Rows are points. Any point is a mix of the corners, with weights that add up to 1. It lies inside the corners' shape when no weight is negative. Say inside or outside, and name the corners with a negative weight.
In the rows, zero is written as 128.

Corners:
(1): [170  76]
(2): [ 72 151]
(3): [144 134]
Points:
[154  90] -> inside
[171 107] -> outside (2)
[ 78 147] -> inside
[170  94] -> outside (2)
[143 132] -> inside
[180  81] -> outside (2)
[118 138] -> inside
[105 132] -> inside

Corners:
(1): [ 85 204  75 230]
(2): [126 108 141  77]
(3): [168 136 136 148]
(4): [174 144 119  38]
(5): [140  83 113 128]
Points:
[137 100 112 132] -> inside
[125 165 102 141] -> inside
[159 129 130 142] -> inside
[128 119 119 153] -> outside (4)
[160 111 138  89] -> outside (1)
[140  92 114 128] -> inside

Corners:
(1): [171 181 181 118  53 152  42 130 117]
(2): [102 117  69 103 221  96 210  92  35]
(3): [106 140  97  64 179  80 214 174  97]
(4): [141 107  70 112 146  83 146 156 105]
(5): [ 99  78 129  96 179 109 129 122 128]
(6): [201 168 131 195 100 215  20 130 164]
(7): [ 95 119  54  85 150 106 130 104 121]
(8): [181 146 104 105 141 145 146  96 131]
(9): [110  99  94 176 130 138 145  83 177]
(10): [176 147 153 122  51 216  45 141 143]
Points:
[136 129 123 106 125 126 120 122 119] -> outside (6)
[123 131  99 106 152 128 143 113 111] -> outside (4)
[147 135 127 114 110 159 101 131 123] -> inside
[121 114 121 110 162 111 139 124 112] -> outside (7, 10)
[134 116  90 128 139 118 139 121 131] -> inside
[144 132  97 124 147 123 136 118 120] -> outside (10)
[140 121 112 135 131 151 102 107 136] -> outside (3)
[140 137  98 123 131 130 129 123 116] -> outside (5)
[121 125 108  92 144 127 149 120 117] -> outside (4, 6)

Corners:
(1): [ 72 169 105 102 121 107 130 106  96 119 201 134  78 166]
(2): [135  65 156 105 191 155 144 126 108 116 102 130 157 145]
(3): [168  65 138 154 146 169 180  88  86 158 137  47 168  60]
(4): [ 58  59 142 121 166 123 153 106 145 103 146 142  83 109]
(5): [131 153  73 109 133 127 157  90 154 103 120 129 163 163]
(6): [110 189 128  81  95 144 204  75 109  69  80  94 172  61]
(7): [ 55  58 141 135 213 178  85 108 106 144 112  99 109 152]
(8): [156 136  60 153 135 117 122 115 165  80 171 175 129 115]
(9): [133  70 113  88 134 155 185 149  76 172 113 136 181 110]
(10): [141 123 168 150  43 124 125 171  79 185  90 118  57  91]
(11): [ 74  87 139 124 232 139 129 160 106 133 177  39 177 120]
(12): [ 45  88 112 170 171 131  90 160 116  98 164 143 125 209]
(13): [110 183 135  89  96 200 157 119 118 139 120 178 168 167]
(14): [146 102 160  78  78 152 160 143  88  88 179 105  67 151]
(15): [155 149 118 148  70  79  80 133 140 107  90  73 179  98]
Points:
[ 91 106 135 148 153 121 120 123 104 128 149  89 113 109] -> outside (5, 9, 13, 14)
[ 91  88 131 120 148 135 146 121 122 118 136 131 119 125] -> inside
[117 122 121 120 122 144 129 121 128 110 103 144 138 141] -> outside (1, 3, 11)
[115 110 135 126 132 140 137 132 106 123 131 112 129 120] -> outside (5)
[117 149 122 102 117 135 152 128 109 109 135 121 146 134] -> outside (3, 4, 7)
[111 100 117 123 155 129 147 111 119 127 136 108 136 105] -> outside (12, 13, 14)

Corners:
(1): [ 81 212 217 109 164   7 193 128 218 215  96 119  88  78 139  68 100 141
 155 136]
(2): [180 175 147 145 117 171  88 169 142 118  98  92 160 143 151 163  64  91
 147 163]
(3): [ 62 180 153 131 204  39  97  89  92 107  84 128 189 137  76 165 166 189
 116 153]
(4): [143 138 158 135 158 145 111 109 157 113 161  87 163  81 147 179 128  87
 162 133]
(5): [123 117 117 200 178  93  88 190 109 139 111  99 164 155 134 166 187 184
 171 174]
(6): [130 170 150 114 164 140  80 128 133 116  78 137  66 177 123 117 201 142
 143 183]
(7): [140 101  88 132 109 141 127 142  92  74 133 161 168 183  41 164 161 137
 173 139]
(8): [127 139 109 174 129  83 122  77 127 147 105 133 117 176 116  64  99 130
 161 119]
(9): [115 136 144  86 149 178 119 123  67 189 118  75  99 166 159 120 155  99
 175 125]
(10): [156 144  92 166  92 112  87 134 166  93 158  55 135 147 115 193 178 143
  82 155]
(11): [138 143 102 122 173 117 121  66 113 178 112 143 126 164 126 144 117  92
 132 114]
(12): [118 127 161 146 126 137 148 127 151 101 125 134 109  97 167 121  75 137
 159 133]
(13): [ 33  87 177  77 145 122 142 125  48 157 185 164 145 147  86 116 127 144
 123 137]
(14): [117 127  94  76 117 134 133 122 152 136 147 144 105 132  99  42 165 127
 121 111]
(15): [135 106 140 153  98 155 142 141 146 197 103  53  81 115 169 107 155  36
 149 136]
(16): [180  45  93 115 142 122  68 108 130  97  77 124 174 193  74  45 105 184
 165  72]
(17): [140 127 155 133 139  98 173 149 121 181 149  84  95  73 119 127 133  69
 152 143]
(18): [162  53  65  99 127 136 101 157 145  63 142  81 126 159 150  72 208  91
 153 162]
(19): [135 139 129 140  70 127 118 155 102  98 144 209 135 118 160 112 167 130
 109 143]
(20): [177 113 143 132 129 124 160 144 136 152 164  71 152  83 128 144 194 102
 116 214]
(21): [136 145 144 126 137 113 206 119 135 154 154 143 124 145  89 108 149 103
  64 104]
Points:
[120 125 129 123 144 114 133 115 118 146 132 123 127 141 116 120 148 117
 135 132] -> outside (2)
[117 122 133 124 140 110 131 124 112 143 130 123 138 141 114 118 138 128
 135 137] -> outside (4, 6)
[101 120 147 106 142 117 138 129 118 146 130 136 123 133 117 104 158 129
 140 138] -> outside (2, 8, 10, 17)
[152 102 113 130 142 141 110 128 123 149 131  86 124 156 126 104 152 109
 147 135] -> outside (1, 3, 7, 12, 19)
[122 127 125 127 139 129 122 114 103 139 130 125 128 148 110 131 159 128
 133 130] -> outside (1, 2, 18)
